Every row gives one point. Each copy is the shape, with its points in the same order, turned, moved and blurred by noise. Some copies are also mirrored. Which?

Shape:
[[-0.19  0.04]
 [ 0.48 -0.13]
 [-0.26 -0.61]
 [ 0.73  0.30]
 [-0.07  0.25]
 [-0.21 -0.32]
 [ 0.14  0.18]
 [ 0.08 -0.55]]
Copy 1:
[[-0.14  0.19]
 [ 0.39 -0.25]
 [ 0.33  0.57]
 [ 0.33 -0.65]
 [-0.23 -0.03]
 [ 0.02  0.46]
 [ 0.04 -0.07]
 [ 0.56  0.30]]
Copy 1 is: mirrored
Copy 2 (8 x 2):
[[-0.21  0.07]
 [ 0.43  0.32]
 [-0.36  0.67]
 [ 0.73 -0.12]
 [-0.08 -0.15]
 [-0.28  0.38]
 [ 0.16 -0.12]
 [-0.02  0.67]]
Copy 2 is: mirrored

Shape (9 x 3):
[[ 0.06  0.21 -0.04]
 [-0.49  0.01 -0.42]
 [ 0.64  0.16  0.09]
 [-0.51 -0.29 -0.35]
 [ 0.57  0.05  0.57]
 [-0.48 -0.08 -0.49]
 [ 0.30  0.28  0.37]
 [ 0.52  0.04 -0.26]
 [-0.10 -0.21  0.05]]
Copy 1:
[[ 0.22  0.14  0.27]
 [-0.43  0.49  0.36]
 [ 0.59 -0.14 -0.07]
 [-0.68  0.33  0.18]
 [ 0.50 -0.57  0.07]
 [-0.45  0.41  0.24]
 [ 0.41 -0.31  0.33]
 [ 0.33  0.15 -0.22]
 [-0.24 -0.17  0.20]]
Copy 1 is: only turned
Copy 2, 9 rows:
[[ 0.07  0.02  0.02]
 [ 0.49 -0.52 -0.10]
 [-0.49  0.25  0.05]
 [ 0.39 -0.73  0.14]
 [-0.43  0.42  0.52]
 [ 0.43 -0.62 -0.08]
 [-0.13  0.40  0.26]
 [-0.45 -0.08 -0.16]
 [ 0.06 -0.29  0.36]]
Copy 2 is: mirrored
Copy 3:
[[-0.34 -0.08  0.01]
 [-0.25 -0.22 -0.67]
 [-0.07  0.25  0.46]
 [ 0.02 -0.40 -0.69]
 [-0.11 -0.18  0.75]
 [-0.16 -0.17 -0.73]
 [-0.37 -0.13  0.43]
 [ 0.03  0.33  0.12]
 [-0.02 -0.36 -0.07]]
Copy 3 is: only turned
Copy 4:
[[ 0.33 -0.04 -0.17]
 [-0.25  0.20 -0.54]
 [ 0.66 -0.42  0.03]
 [-0.47  0.13 -0.39]
 [ 0.64 -0.26  0.46]
 [-0.27  0.11 -0.63]
 [ 0.64  0.01  0.17]
 [ 0.39 -0.56 -0.22]
 [-0.02 -0.03  0.03]]
Copy 4 is: only turned

Shape:
[[ 0.13  1.14 -0.19  0.56]
 [ 0.16  0.47  0.00 -0.75]
 [ 0.31  0.15 -0.08  0.19]
 [ 0.15 -0.46  0.12  0.35]
 [ 0.35  0.23  0.37  0.54]
 [ 0.18 -0.45  0.58 -0.16]
 [ 0.08 -0.03 -0.12 -0.13]
 [ 0.54 -0.43 -0.06  0.15]
 [ 0.14  0.02 -0.14  0.14]
 [ 0.10  0.20 -0.23  0.12]]
Copy 1:
[[ 0.08 -1.20  0.22 -0.03]
 [ 0.79 -0.12 -0.32 -0.49]
 [ 0.11 -0.12  0.14  0.06]
 [-0.36  0.42  0.13  0.02]
 [-0.23 -0.22  0.56 -0.19]
 [-0.06  0.67  0.15 -0.54]
 [ 0.17  0.09 -0.21 -0.06]
 [ 0.07  0.48  0.22  0.22]
 [ 0.04 -0.07 -0.03  0.04]
 [ 0.07 -0.22 -0.10  0.08]]
Copy 1 is: mirrored
Copy 2 (10 x 4):
[[-0.81  0.95 -0.27  0.59]
 [-0.54  0.36  0.94  0.08]
 [-0.05  0.53  0.06  0.09]
 [ 0.31  0.13 -0.15 -0.31]
 [-0.17  0.69 -0.32 -0.25]
 [ 0.10  0.07  0.28 -0.74]
 [-0.01  0.18  0.31  0.06]
 [ 0.52  0.43  0.13 -0.20]
 [ 0.01  0.32  0.08  0.11]
 [-0.12  0.37  0.09  0.22]]
Copy 2 is: mirrored
Copy 3:
[[-0.82  0.91  0.42  0.23]
 [-0.63 -0.51  0.25  0.34]
 [-0.11  0.34  0.01  0.15]
 [ 0.32  0.17 -0.27 -0.37]
 [ 0.08  0.53  0.41 -0.25]
 [ 0.35 -0.36  0.08 -0.41]
 [-0.21 -0.06 -0.14  0.04]
 [ 0.43  0.12 -0.24  0.12]
 [-0.14  0.20 -0.17  0.03]
 [-0.31  0.28 -0.13  0.08]]
Copy 3 is: mirrored

Shape (12 x 6):
[[ 0.31 -0.09  0.28  0.18  0.28  0.24]
 [ 0.37 -0.42  0.22 -0.02  0.03  0.48]
 [ 0.40 -0.04  0.01 -0.42  0.27 -0.30]
 [-0.18 -0.82 -0.11  0.16 -0.67 -0.25]
 [-0.29  0.49  0.46  0.03  0.39 -0.27]
 [ 0.32  0.51 -0.20  0.20 -0.67 -0.05]
 [ 0.66  0.23 -0.53 -0.06 -0.49  0.16]
 [-0.30  0.19  0.00  0.24 -0.43  0.13]
 [ 0.32 -0.17  0.74 -0.42 -0.28 -0.15]
 [-0.10 -0.31  0.33  0.48  0.26 -0.17]
 [-0.23  0.12  0.66  0.44  0.26  0.21]
 [-0.30  0.37 -0.45  0.05  0.03 -0.46]]
Copy 1 (12 x 6):
[[ 0.18  0.15  0.20 -0.32  0.30  0.24]
 [ 0.22 -0.17  0.19 -0.67 -0.01  0.37]
 [ 0.19 -0.04 -0.03 -0.39  0.41 -0.54]
 [ 0.50 -0.47 -0.09 -0.09 -0.85 -0.22]
 [-0.16  0.08  0.36  0.45  0.51 -0.27]
 [-0.23  0.57  0.27 -0.21 -0.53 -0.42]
 [-0.13  0.51 -0.09 -0.80 -0.48 -0.41]
 [-0.32  0.11  0.18  0.09 -0.52 -0.05]
 [ 0.25 -0.36  0.75 -0.39  0.11 -0.43]
 [ 0.45 -0.06  0.05  0.30  0.11  0.17]
 [ 0.05  0.07  0.47  0.30  0.26  0.47]
 [-0.25  0.27 -0.38  0.32 -0.04 -0.57]]
Copy 1 is: only turned
Copy 2:
[[ 0.44 -0.05  0.23  0.40  0.13 -0.01]
 [ 0.51 -0.24  0.23  0.25  0.24  0.43]
 [ 0.56 -0.14  0.27 -0.13 -0.49 -0.16]
 [-0.39 -0.90 -0.17 -0.14 -0.05  0.51]
 [ 0.00  0.05  0.39  0.04  0.07 -0.81]
 [-0.32  0.57 -0.11 -0.20 -0.25  0.30]
 [ 0.20  0.43 -0.32 -0.21 -0.34  0.56]
 [-0.31  0.06 -0.10 -0.18  0.33 -0.02]
 [ 0.10 -0.24  0.89 -0.08 -0.22  0.20]
 [-0.01 -0.46  0.12  0.53  0.07 -0.28]
 [-0.04 -0.03  0.44  0.44  0.50 -0.36]
 [-0.09  0.03 -0.40 -0.30 -0.26 -0.55]]
Copy 2 is: only turned
Copy 3 (12 x 6):
[[-0.05 -0.47  0.01  0.18 -0.11  0.02]
 [ 0.10 -0.67 -0.22 -0.26  0.01  0.25]
 [ 0.53 -0.29  0.35 -0.06  0.07 -0.34]
 [ 0.64  0.27 -0.41 -0.33 -0.58  0.57]
 [-0.06  0.07  0.69  0.63  0.00  0.04]
 [-0.19  0.14  0.47 -0.62 -0.62  0.01]
 [-0.03 -0.12  0.22 -0.96 -0.40 -0.34]
 [-0.12  0.32  0.23 -0.19 -0.30  0.42]
 [ 0.62 -0.65  0.60 -0.06 -0.27  0.50]
 [ 0.13 -0.18 -0.20  0.51 -0.33  0.18]
 [-0.33 -0.31  0.20  0.56 -0.09  0.38]
 [ 0.06  0.71  0.32 -0.03 -0.06 -0.30]]
Copy 3 is: mirrored

Shape (12 x 9):
[[-0.34  0.19 -0.58  0.24 -0.04 -0.07 -0.04 -0.26  0.24]
 [ 0.08  0.22  0.10  0.20  0.24  0.00  0.14 -0.20 -0.25]
 [-0.20  0.28 -0.46 -0.14 -0.36 -0.57 -0.33  0.47  0.32]
 [ 0.02  0.39 -0.26  0.30 -0.33 -0.42  0.04 -0.33  0.64]
 [-0.16 -0.03  0.54  0.10  0.75 -0.03  0.43 -0.18 -0.04]
 [ 0.21 -0.04  0.09  0.33  0.31 -0.40  0.04 -0.11 -0.28]
 [ 0.53 -0.20 -0.09 -0.85 -0.38 -0.19  0.53  0.28 -0.50]
 [-0.11 -0.23 -0.60  0.01 -0.22 -0.52 -0.15 -0.24  0.43]
 [-0.25  0.16 -0.25 -0.20 -0.66 -0.52 -0.48 -0.33  0.36]
 [ 0.79 -0.32  0.11 -0.44  0.23  0.41  0.10 -0.04 -0.08]
 [ 0.17 -0.14  0.29  0.36  0.55  0.00  0.41 -0.04  0.06]
 [ 0.68  0.17 -0.16 -0.93  0.16 -0.34  0.20 -0.11 -0.23]]
Copy 1 (12 x 9):
[[-0.33  0.25 -0.14 -0.34  0.06 -0.54 -0.13  0.30  0.42]
 [ 0.15 -0.34 -0.18  0.07  0.02 -0.43  0.24  0.11  0.05]
 [-0.10  0.55  0.31 -0.29  0.11 -0.14 -0.66  0.10 -0.12]
 [ 0.05  0.60  0.19  0.00  0.49 -0.75 -0.21  0.13  0.45]
 [ 0.15 -0.90  0.21  0.32  0.01 -0.29  0.29  0.28  0.44]
 [ 0.15 -0.20  0.20 -0.06  0.09 -0.40  0.49  0.15 -0.14]
 [ 0.45  0.43 -0.21  0.51 -0.57  0.59  0.25  0.13 -0.23]
 [-0.21  0.66  0.33 -0.38  0.16 -0.25  0.05  0.15  0.38]
 [-0.05  0.72  0.24 -0.25  0.05 -0.47 -0.33 -0.48  0.39]
 [ 0.46 -0.22 -0.47  0.07  0.21  0.54  0.52 -0.01  0.25]
 [ 0.06 -0.55  0.07  0.31  0.37 -0.19  0.42  0.41  0.20]
 [ 0.95  0.24 -0.13  0.00 -0.41  0.26  0.25  0.18  0.11]]
Copy 1 is: mirrored
Copy 2 (12 x 9):
[[ 0.16  0.08 -0.06  0.14 -0.02 -0.84  0.04  0.13 -0.12]
 [ 0.16 -0.11 -0.07  0.37 -0.19 -0.02 -0.24 -0.19  0.12]
 [ 0.17  0.07  0.37  0.09  0.22 -0.62  0.89  0.29  0.07]
 [ 0.36  0.04  0.24  0.00 -0.10 -0.99  0.30 -0.36  0.29]
 [-0.32 -0.30 -0.54  0.44 -0.27 -0.02 -0.32 -0.44  0.45]
 [ 0.14 -0.01  0.18  0.42 -0.16 -0.06 -0.16 -0.07  0.56]
 [ 0.86 -0.41 -0.26 -0.35  0.03  0.71  0.59  0.15  0.34]
 [ 0.29  0.43  0.07 -0.25 -0.21 -0.76  0.45  0.18  0.27]
 [ 0.40  0.49  0.36 -0.19 -0.24 -0.63  0.73 -0.24 -0.27]
 [ 0.52  0.15 -0.55 -0.18  0.46  0.48 -0.17 -0.22  0.46]
 [-0.04 -0.21 -0.27  0.19  0.00 -0.09 -0.35 -0.24  0.67]
 [ 0.89  0.13 -0.46  0.17  0.08  0.43  0.66 -0.26  0.43]]
Copy 2 is: mirrored
Copy 3:
[[ 0.25  0.05  0.06  0.30 -0.22 -0.08 -0.01 -0.35  0.45]
 [ 0.22 -0.12 -0.24  0.19  0.08  0.15  0.19  0.32  0.02]
 [-0.30  0.34  0.55 -0.41 -0.27  0.17 -0.16 -0.30  0.40]
 [-0.08 -0.15  0.29  0.43 -0.27  0.27  0.43 -0.63  0.46]
 [ 0.35 -0.06 -0.20  0.24  0.62 -0.15  0.55  0.35 -0.27]
 [ 0.01  0.00 -0.10  0.27 -0.24 -0.02  0.37  0.51 -0.03]
 [-0.22  0.12 -0.77 -0.66 -0.40  0.50  0.13 -0.17 -0.77]
 [-0.14  0.13  0.32  0.30 -0.60 -0.18  0.10 -0.53  0.13]
 [-0.09 -0.05  0.63  0.18 -0.54  0.42 -0.20 -0.46  0.05]
 [-0.18 -0.71 -0.70 -0.43 -0.14 -0.19  0.18  0.04 -0.42]
 [ 0.02 -0.21 -0.39  0.25  0.34 -0.21  0.55  0.26 -0.04]
 [ 0.25 -0.25 -0.27 -0.77 -0.59  0.26  0.56 -0.19 -0.53]]
Copy 3 is: only turned
Copy 4 (12 x 9):
[[-0.07 -0.30  0.04 -0.05 -0.33 -0.12 -0.06 -0.60  0.01]
 [ 0.48  0.01 -0.11 -0.02  0.11 -0.26  0.32 -0.20 -0.27]
 [-0.11 -0.74  0.06 -0.35 -0.02 -0.02 -0.40  0.13  0.41]
 [ 0.12 -0.42  0.41 -0.07 -0.52 -0.34 -0.31 -0.17 -0.24]
 [ 0.55  0.08  0.23 -0.10  0.59  0.10  0.44 -0.43 -0.68]
 [ 0.74 -0.10  0.12  0.15  0.29 -0.20  0.25 -0.18 -0.01]
 [ 0.79  0.53 -0.34 -0.94  0.32 -0.10 -0.32  0.33  0.30]
 [ 0.25 -0.28  0.27 -0.07 -0.32  0.12 -0.57 -0.44  0.34]
 [ 0.16 -0.56 -0.05 -0.01 -0.55  0.24 -0.61  0.02  0.04]
 [ 0.37  0.83 -0.19 -0.07  0.59 -0.17 -0.27  0.14 -0.06]
 [ 0.37  0.23  0.47 -0.02  0.48 -0.15  0.38 -0.28 -0.36]
 [ 0.87  0.17 -0.43 -0.58  0.55 -0.40 -0.63  0.03 -0.11]]
Copy 4 is: only turned

Shape, 14 rows:
[[ 0.50 -0.38 -0.05 -0.13 -0.07  0.20 -0.55 -0.27  0.01 -0.06 -0.60]
 [ 0.22  0.31 -0.30  0.43 -0.45  0.17  0.51  0.06  0.06  0.64  0.33]
 [ 0.31  0.31 -0.26  0.36 -0.03 -0.06 -0.18 -0.05 -0.37 -0.30 -0.26]
 [ 0.20 -0.08 -0.09 -0.65  0.17 -0.10 -0.17  0.13  0.36 -0.20 -0.33]
 [-0.60  0.27  0.02 -0.04  0.62 -0.38 -0.64 -0.30  0.24 -0.02 -0.53]
 [ 0.16  0.27  0.42  0.39  0.50  0.71  0.56 -0.16  0.18  0.17  0.25]
 [ 0.56 -0.09  0.78 -0.15  0.57 -0.13 -0.33 -0.13 -0.18 -0.38  0.10]
 [-0.21 -0.14  0.15 -0.64 -0.04 -0.23  0.41  0.63 -0.47  0.43  0.24]
 [-0.05  0.56  0.51 -0.13 -0.21  0.43 -0.02  0.10 -0.09 -0.11  0.04]
 [-0.46 -0.02  0.19  0.03 -0.06  0.10 -0.02 -0.24  0.28 -0.29  0.07]
 [ 0.19 -0.14  0.24  0.40 -0.53 -0.44  0.20  0.33  0.35  0.27  0.55]
 [-0.27  0.02 -0.47  0.23  0.32 -0.26 -0.10  0.28 -0.46  0.07  0.36]
 [-0.59  0.46  0.46 -0.45 -0.40  0.00  0.87 -0.14  0.21  0.17 -0.36]
 [-0.26  0.13  0.54  0.27 -0.17 -0.23 -0.06  0.30  0.32 -0.25 -0.54]]
Copy 1 (14 x 11):
[[-0.05 -0.19  0.65  0.38  0.04  0.22 -0.15  0.15 -0.35 -0.56 -0.44]
 [ 0.43 -0.33 -0.21 -0.05 -0.50  0.02  0.04  0.90  0.06  0.63  0.17]
 [-0.01 -0.14 -0.27  0.78 -0.04  0.26 -0.34  0.23 -0.26  0.01 -0.18]
 [-0.10 -0.33  0.43  0.17  0.44 -0.35  0.10 -0.01 -0.22 -0.30  0.08]
 [-0.92  0.58  0.30  0.37  0.19 -0.37 -0.41 -0.14 -0.51  0.07  0.10]
 [ 0.45 -0.03 -0.10 -0.37  0.16  0.10 -0.91  0.23  0.22  0.49  0.12]
 [ 0.08 -0.05  0.15  0.25  0.37  0.34 -0.74 -0.04 -0.20 -0.61  0.70]
 [ 0.53  0.23  0.05 -0.08  0.25 -0.02  0.76  0.29 -0.31  0.13  0.67]
 [ 0.06  0.27 -0.06  0.20  0.50  0.21 -0.23  0.63  0.38 -0.03  0.17]
 [-0.39  0.13 -0.18 -0.23  0.05 -0.11 -0.17  0.16  0.09 -0.15 -0.06]
 [ 0.20 -0.24 -0.12  0.04 -0.74 -0.14  0.14  0.64  0.20 -0.21  0.74]
 [-0.07  0.03 -0.35  0.40 -0.24  0.23  0.24 -0.23 -0.33  0.48  0.39]
 [ 0.02  0.42 -0.36 -0.38  0.58 -0.67  0.15  1.01 -0.07  0.00  0.02]
 [-0.05  0.49 -0.14  0.42 -0.01 -0.59 -0.31  0.38  0.12 -0.50  0.08]]
Copy 1 is: only turned
Copy 2:
[[ 0.17 -0.31 -0.51  0.06  0.33  0.09 -0.59 -0.14  0.07 -0.09 -0.64]
 [ 0.72  0.01  0.04  0.27 -0.39 -0.26  0.33 -0.17  0.11  0.33  0.41]
 [-0.05  0.30 -0.46  0.40 -0.13 -0.32 -0.24 -0.49 -0.08 -0.20 -0.19]
 [-0.26 -0.31 -0.38  0.01  0.40  0.61 -0.13 -0.10 -0.08 -0.20 -0.10]
 [-0.54  0.40 -0.14  0.16  0.06  0.44 -0.83  0.29  0.43 -0.52  0.09]
 [ 0.05  0.40  0.69 -0.01  0.32 -0.32  0.22 -0.28  0.42  0.47 -0.08]
 [-0.63  0.20 -0.06  0.29  0.66 -0.18 -0.10  0.29 -0.37  0.07 -0.61]
 [-0.56 -0.58 -0.17 -0.15 -0.46 -0.06  0.48  0.26 -0.16  0.27  0.32]
 [-0.23 -0.28  0.51  0.43  0.15 -0.24 -0.09 -0.32 -0.08 -0.16  0.08]
 [-0.01  0.14  0.39 -0.03 -0.07  0.23 -0.06  0.07  0.03 -0.57 -0.21]
 [ 0.59  0.08 -0.03  0.04 -0.06 -0.24  0.40  0.47 -0.55 -0.18  0.34]
 [-0.35  0.30 -0.54  0.20 -0.50 -0.19  0.36  0.14  0.32 -0.27  0.06]
 [-0.17 -0.29  0.84 -0.25 -0.51  0.43 -0.25 -0.30 -0.29  0.13  0.47]
 [-0.16  0.06  0.12 -0.31  0.20 -0.18 -0.53 -0.03 -0.37 -0.57  0.35]]
Copy 2 is: mirrored
Copy 3 (14 x 11):
[[ 0.54 -0.21  0.21 -0.22 -0.19  0.48 -0.11 -0.38  0.21  0.85  0.30]
 [-0.10 -0.28 -0.19 -0.19 -0.59 -0.16 -0.60  0.00 -0.08 -0.23 -0.82]
 [ 0.14  0.20  0.47 -0.22 -0.08  0.55 -0.49 -0.26  0.47  0.22 -0.44]
 [ 0.04 -0.15  0.61 -0.06 -0.40  0.10  0.32 -0.36  0.30  0.26  0.38]
 [ 0.64 -0.15  0.48 -0.37 -0.26  0.64  0.02  0.39  0.94 -0.14  0.63]
 [-0.08 -0.37 -0.37 -0.79  0.16 -0.48 -0.36 -0.14  0.50 -0.18 -0.27]
 [ 0.45  0.30 -0.01 -0.37  0.43  0.24  0.47 -0.48  0.70  0.36 -0.17]
 [ 0.13 -0.04  0.47  0.60 -0.32 -0.68  0.44  0.17  0.30  0.08 -0.53]
 [-0.36  0.32 -0.23 -0.12 -0.09  0.01 -0.15  0.10  0.76  0.31 -0.08]
 [ 0.18  0.32  0.08 -0.11 -0.02 -0.02 -0.28  0.15  0.22 -0.19  0.43]
 [ 0.35  0.60 -0.04 -0.17 -0.43 -0.12 -0.02  0.21 -0.48 -0.19 -0.55]
 [ 0.26 -0.18  0.73  0.14  0.14  0.27 -0.11  0.33  0.25 -0.34 -0.50]
 [ 0.01  0.40  0.01 -0.03 -0.88 -0.84 -0.51  0.24  0.83  0.03  0.18]
 [ 0.23  0.62  0.37 -0.57 -0.36 -0.06 -0.22  0.43  0.35  0.37  0.32]]
Copy 3 is: mirrored
Copy 4, 14 rows:
[[ 0.04 -0.08 -0.02 -0.23  0.08  0.43  0.43  0.84  0.02 -0.17 -0.41]
 [ 0.04  0.41 -0.24 -0.32 -0.12 -0.07 -0.15  0.05 -0.76  0.06  0.78]
 [-0.03  0.14  0.04 -0.51 -0.08 -0.41 -0.17  0.80 -0.31 -0.01 -0.19]
 [ 0.61  0.03 -0.15  0.14  0.17  0.14  0.22  0.31  0.22  0.30 -0.49]
 [ 0.08 -0.48  0.19 -0.73  0.64 -0.13 -0.16  0.05  0.51  0.29 -0.51]
 [ 0.34  0.28  0.60 -0.46 -0.47  0.47 -0.64 -0.16 -0.53  0.02  0.07]
 [ 0.49 -0.55  0.58  0.10 -0.42 -0.07 -0.06  0.34 -0.16 -0.34 -0.65]
 [ 0.44  0.38 -0.41  0.36  0.13 -0.40  0.02 -0.53 -0.22 -0.57 -0.18]
 [ 0.05  0.05 -0.01  0.19 -0.03  0.09 -0.85  0.29 -0.17 -0.09 -0.08]
 [-0.13 -0.09 -0.11 -0.30 -0.28  0.12 -0.32 -0.03  0.31  0.22 -0.21]
 [ 0.05 -0.42 -0.59  0.01 -0.51 -0.22  0.06 -0.20 -0.67  0.12  0.38]
 [-0.22  0.31  0.15 -0.40  0.10 -0.81  0.11 -0.17 -0.34  0.05 -0.23]
 [ 0.66  0.26 -0.71 -0.21  0.05  0.22 -0.90 -0.16  0.33 -0.20  0.35]
 [ 0.26 -0.52 -0.65 -0.43  0.01  0.07 -0.55  0.19 -0.11  0.08 -0.50]]
Copy 4 is: mirrored
